Each row is a point. Each copy is the shape, with its points in the same order, stretched, turned, moved and blurred by noise. Is it also mirrored, or only turned?

Shape, 6 rows:
[[-20  12 -53]
 [ 22 -29  44]
 [ 36  20  51]
 [ 31 -11  80]
 [-59  61  20]
 [-12   3  -7]]
Copy 1:
[[ 10  12 -40]
 [-26 -45  36]
 [ -2 -14  60]
 [-30 -42  69]
 [-23  83  18]
 [-14  -3  -7]]
Copy 1 is: only turned
Copy 2 (6 x 3):
[[-32  38  23]
 [ 18 -58  13]
 [ 54 -26  40]
 [ 56 -68  20]
 [ 49  37 -19]
 [  0   2   7]]
Copy 2 is: mirrored
Copy 3, 6 rows:
[[-50  -4 -11]
 [ 41 -26  17]
 [ 51  22  16]
 [ 78  -5  14]
 [  1  46 -79]
 [ -5  -7 -13]]
Copy 3 is: mirrored

Shape (10 x 6):
[[  8 -12  15  86  -6  20]
 [  9   6  10  39   9  17]
 [-22 -43  -6 -11   1   2]
 [-48 -16   9 -15  -6  32]
 [  8  18  13   1 -34   3]
 [ -5  15 -29 -16  -1   0]
 [ -8 -28 -35   1 -30  14]
 [-24  18 -16 -27 -25  20]
 [  8  16  16 -27   1  -8]
 [-56 -42  13 -12   0 -42]]
Copy 1 (10 x 6):
[[-58  -7   0  48  -7  66]
 [-17  -7  -3  38   1  41]
 [-10 -11 -10 -31  -5  23]
 [ 12 -31  17 -21 -30  35]
 [  4  18  31  13 -11  12]
 [ 19   6  -8   5 -21  -5]
 [-12  20  -9 -22 -41  23]
 [ 28   4  18  -9 -43   5]
 [ 24   5  14   6  16  -1]
 [-29 -36   9 -40  10 -10]]
Copy 1 is: mirrored
Copy 2, 10 rows:
[[ -3  28  -7  35  24  65]
 [  0  23  -1   5  -6  29]
 [ -4 -44  17  -8   5 -12]
 [-22 -27  35 -51   8   9]
 [ 12  24  -9 -35  27 -17]
 [-12   5 -25 -25 -19 -41]
 [  1 -39 -31 -22  25 -13]
 [-15  -4  -6 -61   5 -30]
 [ 21  17   9 -28 -14 -32]
 [-29 -37  48  15  19 -40]]
Copy 2 is: mirrored
Copy 3 (10 x 6):
[[-10   4  40  95  -9  22]
 [  3  23  25  46   2  13]
 [-11 -25 -29  20  -6  -1]
 [-50  18 -33  19  12  12]
 [-24  33  18   8 -34   5]
 [ 15  32 -25   7 -22  -3]
 [ -9  -8 -38  35 -44  24]
 [-28  45 -33   1 -24  10]
 [  2  26  14 -24  -4 -10]
 [-28 -29 -28  25  -3 -59]]
Copy 3 is: only turned

Shape:
[[-29  34  53  -7 -15  18  40 -46  24]
 [-74  17  -8   5   2  26 -26   8 -47]
 [ -6  -6 -17   3 -58 -23  -4  31 -48]
 [-13 -21  35 -22  15  -6  16 -65  -6]
 [  9  16  11  -2  14  19  37  11  13]
 [ 14  -1  57  14 -43   6   1 -66   6]
 [ -3 -11 -73  -2 -19  11  23  26   7]
 [ 40 -19  19  -8  11 -15 -10  23 -12]
 [ 20 -25 -15  17  30 -37  42   0  29]
 [ -1  40 -31 -12  15  -9   7 -33 -31]
 [-14  17 -15 -26  52   7   0  33  29]
 [-11   3   1  26   6   0  -4  -6   8]
 [-26 -17 -43 -24 -18 -51 -12  -9  -8]
 [  2  -1  10  37 -33  20  28   9   8]]
Copy 1, 14 rows:
[[-15  44 -30  29 -42 -22 -15 -37 -15]
 [-47 -42 -34  48  16   9 -36  29 -47]
 [-19 -60 -54 -42  30  -9 -12  40  12]
 [ -4  12  -4  36   3 -41  -8 -62 -13]
 [  1  27   8  15 -13  -4  12  16   1]
 [ 16  17 -59  -5 -16  -7 -40 -61 -13]
 [-21  -6 -29   2  34  11  45  21  40]
 [ 23 -38  16 -30   3   4  -8  14   6]
 [ 30  10  21  17  -2 -27  21   5  58]
 [ 22 -16 -30  27   6  -3  30   1 -33]
 [ -7 -13  34  38 -30  19  36  25   1]
 [  4 -10 -13  25  -8  13 -18   7   3]
 [-11 -60 -33   7  13 -18  24 -11  30]
 [ -6  13 -36  -3   4   3 -37  20  18]]
Copy 1 is: mirrored
Copy 2 (14 x 9):
[[-43  -6  65  -9 -38  55   0  36  53]
 [-53 -40  52  -4  55  25 -61   8 -31]
 [  2 -45  42 -24 -14 -55 -70  13 -19]
 [-45 -31  66 -13  -9  16  31 -28  21]
 [-18  -2  -2 -15 -20  30   4  21  -1]
 [  4 -38  95 -17 -40  31 -13 -17  46]
 [ -9 -68 -38 -27  15 -25 -36  50 -31]
 [ 17   6   5 -12  -1 -26  -9 -57 -14]
 [-27 -39 -46  10 -46  -8  18 -16 -26]
 [-15 -29  47  38  22  -2  11  32 -22]
 [-31  21 -53  13  43  14  -1   3   0]
 [-14 -40   7  14   6  27 -34 -14  -8]
 [-24 -48  -1  13  18 -72 -29   4   8]
 [ -6 -47  12 -26 -38  27 -45  20  -7]]
Copy 2 is: mirrored
Copy 3, 14 rows:
[[ -8   6   5  37   1  -9  39 -20  67]
 [-63  76  12  10  -2  -6 -16  -2  -9]
 [ 11  32  32 -52 -38  27  19 -18 -15]
 [-17 -10  11  19  37 -19  27 -43   9]
 [  5  -2  10   9   1  21  43  18  14]
 [ 26 -35  16  18 -14  -3   3 -51  43]
 [  6  44 -14  -5  -3  66  54 -13  -9]
 [ 34 -35  12 -39   9   2   8   7 -18]
 [ -2 -45 -31   2   7  19  80 -21 -21]
 [  2  49  -9  30   7 -30  42 -30 -27]
 [-10  27 -43   3  21  -3  27  35  -2]
 [-12  -4 -23  19  -4  10  20 -18  -5]
 [ -7  38 -36 -35   2  -2  49 -53 -13]
 [  1 -16  13  10 -30  46  35  -4  19]]
Copy 3 is: only turned
Copy 4:
[[-54 -17  67  27  28  48  40 -11 -35]
 [-22  26  51 -59 -49 -13  27  -7 -58]
 [ 39 -18  -4 -12 -25 -32  47  -9 -36]
 [  1 -29  64 -18   2  50 -14 -29  -8]
 [-19  26  14  11  21  31  37 -22 -13]
 [ -6 -52  61  54 -17  42  11 -33 -24]
 [-23  -7 -30 -28  -5  -2  37 -46  -8]
 [ 36  12  -8  15  -9  14   2  -3   3]
 [ -4  -1  22   8  38   0 -10 -38  37]
 [ 11   2   7 -18  14  18  -1 -59 -73]
 [-44  45   2 -20  15  14   4  13  -9]
 [-23  11  35  10 -13  -3   6 -28 -11]
 [  0 -38   2 -33   1 -29  -4 -17 -22]
 [-16   3  29  29 -10   6  53 -31  -6]]
Copy 4 is: mirrored

Shape:
[[ 43  13  -7 -69  36  19 -39   1  12  14 -15]
 [ 23  32  -1 -23  29 -13 -47  43 -10  -7  13]
 [ 39  26  16  57  -3  71  10  65 -76  14 -34]
 [ 69  24   1  68 -28  56  -3  22 -79   1 -37]
 [ -5   7  38  10 -57  -6   1 -23  42 -13  17]
 [  7  22  -5  13 -41  52  12  42 -95   8 -47]
 [-19  40 -48 -18  46  -7 -25  24  11  12 -46]
 [-10   7  69  -1  -5 -30  14 -49  37  13  25]
 [ 25 -29   7  14 -28   3  10 -37  38 -21   5]
 [ 10   0  19  23 -26 -20   7 -39  41  10  -9]
 [ 31   9  -3  -6  30  32 -44  32   3   3 -10]
 [ 11 -20  31   0 -17 -40   2  21  28  -9 -34]
 [ 44  53 -49 -46   3  -3 -33  22  16  37  14]
 [ 28 -47   2  26 -32  -1  31   0  45  48 -14]
 [  3  36 -25 -30  15  41 -20  32 -10  -2  32]
 [ 12 -27 -38  -1  15 -13 -43   7 -20  37  -8]
 [ 46  16 -26 -36  42 -11  11  13   1 -11  23]]
Copy 1 (17 x 11):
[[  6   4   7 -47 -49   7 -57  51  51 -15  43]
 [-14  30  36  -8  -6  19 -58  31  26 -56  16]
 [ -6 -16  70  13 -86  -9  54  34   8 -93 -27]
 [  8 -38  79   5 -78 -44  36  13 -41 -78   9]
 [ 42  26   4  31  19 -53   0 -38  27   1   9]
 [-31  -1  56 -19 -58 -37  51  53 -13 -41 -22]
 [-40  28 -19 -52 -26  37 -52  15  11 -20 -33]
 [ 49   9  33  34  18 -15 -12 -48  44  47 -14]
 [ 33 -30 -19  16   6 -43   5 -27  10  -4  36]
 [ 26  -7  -2  28  -3 -37 -15 -53   8  24  -7]
 [ -6   9  18 -11 -52   9 -27  21  44 -64  32]
 [-18 -28   7  31   8 -49 -26 -23  41  -3 -22]
 [ 21  54  -9 -16 -44  14 -78  54  -3 -22  29]
 [  8 -32 -39  71 -48 -41  15 -27  24  14  -1]
 [ 18  56   0 -29 -22  39 -11  62  25 -59  28]
 [-52  -4  -5  23 -41  12 -29   5  -5  -1  32]
 [ 31 -14   0 -22   4  31 -48  52   0 -32  23]]
Copy 1 is: only turned
Copy 2, 17 rows:
[[ 21  19  18 -50  -3  13 -18  22  26 -45 -46]
 [ 22   3  21  -3  45 -20   3   9  13 -46 -25]
 [ 58 -27   0  62  -4  60  72 -36 -44 -60   7]
 [ 62  -1 -11  67 -36  22  44 -56 -47 -88  -2]
 [ 24 -24  18  35 -58 -61 -32  17   0  21 -18]
 [ 41  -5 -13  64 -16  51  51  -1 -68 -51 -31]
 [-38  33  48 -22  42  30  26  -3   9  -5 -37]
 [ 27 -50  37 -25 -45 -70 -18  -3  -8  36 -31]
 [  8 -23  -6  -4 -79 -43 -15 -14   6  -5   6]
 [  3 -16  17   7 -50 -51 -18 -16   0  20 -31]
 [ 19  -1  27  -8  10  19  -6   3   8 -41  12]
 [-10 -51   3  21 -26 -19 -17   8  19  -7 -38]
 [ 28  57 -10   0  24 -27   0  17  40 -22 -55]
 [ 20 -34 -53  14 -60   4 -22 -16   5  38   0]
 [ 27  32  14  -8  16  -4  33  39 -12 -19   5]
 [  2  14 -29 -14  26  -1 -31 -26 -21 -14  -9]
 [ 15   7 -14 -39   5 -21  46   9  20 -53 -23]]
Copy 2 is: only turned

Shape (18 x 12):
[[-30  14  25  27 -12   4 -11  25 -17  26  22  21]
 [-33   1   4  28   1  13  -8 -18  -3  -6 -46   7]
 [ 42  -3  -1  28   7  10  10  24   4  -2 -28 -68]
 [-19   5  -2 -12   1  -7 -11  -5 -10  -9 -52  18]
 [-32  13   2  -2  -4 -36  -3  21  -7   6  -4  20]
 [ 25   8  -1  18   5   0  12  25 -15   1  24   4]
 [-22  17   2   9  16   7  -4 -17  -7  -2  16  -3]
 [  3  20   5 -31  31  16 -13  26  31  -5  13  20]
 [ 14   3  -3 -37  -8  20  -8  30   0  -3  21 -27]
 [ 19 -14   9  14  -6  16  -3   7  11   0  26   1]
 [-14  17   3 -74  11 -18  -2   8  -3  30 -20   8]
 [-20  20  22   6  -8   9  44  11 -11  -2  16  15]
 [-30 -63  51  17  -5 -27   8  24 -12  31  18  20]
 [-30   4  89  26   8  14  -1  19  44  51 -13  12]
 [-31 -10  18  15   1  18  23  26   2  53  24  21]
 [-28  13  -1  14 -10 -27  16  10   7   9  13  15]
 [-23  19  13  23 -12  14  20  22  29   0  24  17]
 [ 25  18  -3  -7 -15  -3  -9   1   0  20 -10 -11]]
Copy 1:
[[-25  -8  22   4   5  22   6   8  36  17  43  18]
 [-32 -37 -16  21 -38   5 -12  19 -41 -10  22  14]
 [-33  30 -12  11  -8  13 -28 -55 -16   3 -19 -59]
 [  0 -31  -6  28 -12   3  -1  33 -51 -13  16 -15]
 [-10  12  10  12  23 -17   8  23  -4   6  32  -1]
 [  4  19  17   6  37   7 -17 -17  24  21 -13  -5]
 [-17  -8   9   5   8  -2  26 -13 -18  24   9  35]
 [ 41  18   6   7  -6  -5  23   6   2  66  17 -15]
 [ 10  26   4  -5   9  25  53 -21  11  23 -12 -36]
 [  2  -1   9 -17  -3  -7   2 -12  27  18 -15   3]
 [ 37   9  23   8  -1   5  39  11 -45   1  30 -28]
 [-14  36  31  39  -1  10   4  -4  13  -6  -2  36]
 [-30  16  75 -46 -36 -19 -11  38  15 -12  15   7]
 [-23   2  49  17 -95  -4 -25  -6  22  26  81  -7]
 [ -6  30  27 -27 -34  21 -10   6  29  13  39  30]
 [-12  21   1   6  13 -28   4   9  12  -3  23  26]
 [-11  32  -7  19 -15 -10   3   1  41  21  21  28]
 [ 10 -22 -11  10  16   2  -1 -26  -2  -5   9 -27]]
Copy 1 is: mirrored
Copy 2 (18 x 12):
[[  9  -6   0  41 -11  16 -26 -26   9 -11   8  14]
 [-44  10  16   4 -23  17 -25  25  28 -12 -15   9]
 [ 24 -28   0  12 -21  34   6  40   6  34 -11 -24]
 [-34  -1  -1 -30  -3  -3 -10  17  10 -16  -3  24]
 [ -1 -16 -16  -2   4   0 -24 -20  12 -19 -13  15]
 [ 25 -15  -5  19 -29  -4  10 -12   4  -3   7 -16]
 [-12 -10  -2  20 -23   2 -29   1 -10  -4   2 -19]
 [  6  11 -28 -23 -27   9   2 -13 -35 -29  35  -9]
 [ 20   8 -45  12   4  19   4  -3 -35  26  32 -23]
 [ 15   6   0  16  -4  17  11 -13  -5  -8  13 -22]
 [  4   5 -24 -37  23  -2 -28  16 -38  -6  24  26]
 [ 10  22 -11   0 -32  -4 -18 -28  22  13  20 -14]
 [ 15 -12  27   8  50  23  -3 -34  22 -42  45  15]
 [ 10  17  47  -4  -2  73 -34 -27  -7 -22  37  24]
 [ 22  36   6  23  -6  26 -37  -4  17 -25  28   4]
 [ 11   2  -7  14  -9   0 -30 -24  23 -10 -15  -6]
 [ 11  30 -14  10 -31  27 -18 -40  18  -5   3 -22]
 [  9  -2   3  11   4   9  -6  14 -20  12 -14   5]]
Copy 2 is: only turned
